Rows are points. A path goes straight from each point to the next, and from the last back to the first. The post is the endless flat space through its rows: a point in 2 columns, a line in 3, a plane in 4, and so on, so that a path can go around it. Count how often the path circles the post. Going back the other way cancels.

Post (1 x 2)
-0.01; +0.00
Path (25 x 2)
+0.01; +0.21
+0.27; +0.33
+0.16; -0.26
-0.03; -0.42
-0.12; -0.06
-0.35; +0.10
-0.29; -0.07
-0.18; +0.55
+0.26; +0.59
+0.32; +0.06
+0.01; -0.57
-0.19; -0.22
-0.18; +0.09
+0.01; +0.50
+0.27; +0.29
+0.20; -0.06
-0.01; -0.34
-0.27; -0.38
-0.18; +0.23
+0.10; +0.48
+0.22; +0.44
+0.35; +0.00
-0.03; -0.47
-0.21; -0.22
-0.26; +0.12
Times around: 4

Post (7 x 8)
+0.02; -0.42; -0.08; +0.11; +0.00; +0.13; +0.00; -0.17
+0.15; -0.10; -0.10; -0.21; +0.17; +0.28; +0.25; -0.27
+0.34; +0.15; -0.26; +0.10; -0.15; -0.52; -0.40; +0.66
+0.26; -0.08; +0.20; +0.43; +0.08; +0.01; +0.31; -0.20
-0.04; -0.14; -0.55; +0.00; -0.07; +0.09; +0.18; -0.18
-0.04; +0.08; +0.20; +0.13; -0.07; +0.01; +0.22; -0.27
-0.19; -0.06; +0.12; +0.16; +0.21; +0.21; +0.26; +0.03
Path (19 x 8)
+0.07; -0.28; +0.09; +0.08; +0.10; -0.03; +0.21; -0.36
-0.24; -0.51; -0.36; -0.26; -0.07; +0.22; -0.29; -0.52
+0.33; -0.07; -0.38; +0.17; +0.11; +0.46; +0.39; -0.75
-0.26; +0.36; +0.02; -0.30; -0.31; +0.06; +0.16; -0.35
+0.27; -0.28; -0.17; +0.05; -0.35; -0.25; +0.17; +0.05
+0.17; -0.22; +0.26; +0.34; -0.33; -0.36; +0.18; -0.51
-0.07; -0.16; +0.05; -0.08; +0.10; +0.13; +0.02; -0.46
-0.16; +0.12; -0.77; +0.16; +0.10; +0.09; +0.24; +0.15
+0.18; -0.21; -0.24; +0.63; +0.16; +0.17; +0.26; +0.19
+0.58; -0.10; +0.29; +0.10; +0.07; +0.07; -0.20; -0.27
+0.26; +0.42; -0.12; +0.24; +0.01; -0.11; -0.01; +0.00
+0.36; -0.81; -0.41; +0.20; +0.00; +0.30; -0.45; +0.42
-0.20; -0.23; -0.35; -0.03; -0.28; +0.09; +0.39; -0.04
-0.29; +0.00; -0.37; +0.53; +0.08; +0.24; +0.38; +0.32
-0.23; +0.18; -0.26; +0.11; -0.27; +0.30; +0.32; -0.74
-0.11; +0.20; -0.54; +0.00; +0.03; +0.18; +0.08; -0.16
-0.42; +0.21; -0.17; +0.09; +0.07; +0.32; +0.18; +0.31
-0.02; -0.31; +0.31; +0.34; +0.16; +0.22; +0.32; +0.25
+0.33; +0.20; +0.03; +0.38; -0.23; -0.49; +0.42; -0.07
Times around: 2
